Each row is a point. Two turns around zero, p and q, are shown by what they do to some points. Write where each new point lands after one turn and then the other. Backwards means that the second turn is done in reverse. Each puzzle has new turns, and all numbers are rounded.
(in the rows, 128 means zero)

Turn p:
[104  95] => [118  88]
[154 135] => [149 144]
[118  97] => [130  96]
[152 207] => [121 210]
[112 107] => [121 103]
Turn q:
[163 153] => [167 145]
[128 122] => [127 122]
[86 69] => [75 79]
[135 168] => [143 166]
Where do these land?
q, then p: [175 109] => [178 118]
p, then q: [ 67 135] => [ 67 124]
p, then q backwards: [153 146] => [139 157]
q, then p: [116  83] => [124  82]
p, then q backwards: [129 167] => [107 161]

Turn p:
[169 168  90] => [193 111 112]
[158 110 179] => [112 101 181]
[ 98  72 154] => [ 60 125 133]
[111 144 130] => [132 151 128]
[104 146  87] => [144 151  86]
Turn q:
[111 140 171] => [113 152 166]
[142 109 130] => [139 108 135]
[141 164 165] => [146 169 157]
[118  99  46] => [114  83  54]
Where do these land?
q, then p backwards: [134 193 159] => [ 85 182 148]
q, then p: [152 117 155] => [122 110 161]
p, then q: [124 105  62] => [126  94  67]
p, then q backwards: [102  97 136] => [ 87 128 124]

Turn p:
[149 118  90 106] => [149 128  84 119]
[118 184 107 126] => [111 184 121 115]
[ 78 173 133 144] => [ 81 163 157 105]
[172 100 171 100] => [190 103 148 151]
[179  97 158 162] => [145  97 134 194]
[ 73  96 109 129] => [ 93  92 123  85]
Turn q:
[199 134 109 147] => [180 181 118 112]
[101 134 136 164] => [110 128 110 166]
[114 132  68  45] => [103  96 121  33]
[ 98 142 130 131] => [ 97 122 123 138]
[ 87 143 148  80] => [ 80  99 163 112]
[141 118 163 161] => [149 139 141 171]
[157  92 142 168] => [179 132 122 163]
Where do these land?
p, then q: [139  73 113 133] => [168  97 100 123]
p, then q: [ 94 152 152 123] => [103 125 168 135]
q, then p: [133  89  77 174] => [129 131  51 145]
q, then p: [142 185 158 109] => [120 162 184 111]
p, then q: [129 176 106 119] => [ 90 160 126 108]
p, then q: [ 71 120 127  87] => [121  95 175  88]
p, then q backwards: [189 101 164 152] => [120  80 174 171]

Turn p:
[145 109 112 131 156 108] => [137 101 108 106 137 109]
[118 114 145  55 133 117] => [112 160 139  73  92 110]
[159 159 131 151 134  62] => [151 136 110 150 163  63]
[ 93  92 185  78 131 148] => [110 157 184  67 115 151]
[101 145 147 176 120 198] => [119 132 145 165 155 206]
[157 153 128 186 138 114] => [158 116 108 165 176 119]
[104 135 123  73 145 124] => [ 92 154 117  93 105 119]
[179 127  84 133 103 121] => [167 105  96 155  94 110]
[ 97 118  99 170  93 161] => [108  91 145 177 117 165]
Turn q:
[ 94 149  77 142 140 136] => [ 85 114  81 138 121 114]
[ 70 149 156 115 146 110] => [ 65 133 164 124 139 127]
[132  98 133  31 107 160] => [149  76 155  40 115 137]
[151 192  83 150 149 101] => [104 186  67 136 106 137]
[141 151 153 139  76  76] => [137 167 166 151  71 130]
[160  85 177 137 147 147] => [177 126 158 133 179 139]
[106  91 107 153 129 104] => [126 120 126 152 132  75]
[149 101 115 128 134 181] => [162  89 102 122 152 141]
[148 137 151 155 125 137] => [145 140 132 154 136 153]
Where do these land?
p, then q backwards: [170 111  96 110 120 114] => [146 107  86 121  95 128]
p, then q: [ 72 163  95 196 151  64] => [ 75 148 126 169 186  48]
p, then q: [127 139 159  80  99 134] => [114 142 146 127  90 173]
p, then q: [ 67 171  97 169 147 147] => [ 73  90 102 169 169 107]
p, then q backwards: [155  89 124 105 144 120] => [143 107 108  86 114 134]
p, then q backwards: [132 112 152 129  85 146] => [140 128 167 130  93 118]
q, then p backwards: [164 154 170 121 111 140] => [138 121 159 126 112 181]
p, then q: [136  84 130 113 167 159] => [146  90 129  74 133 134]
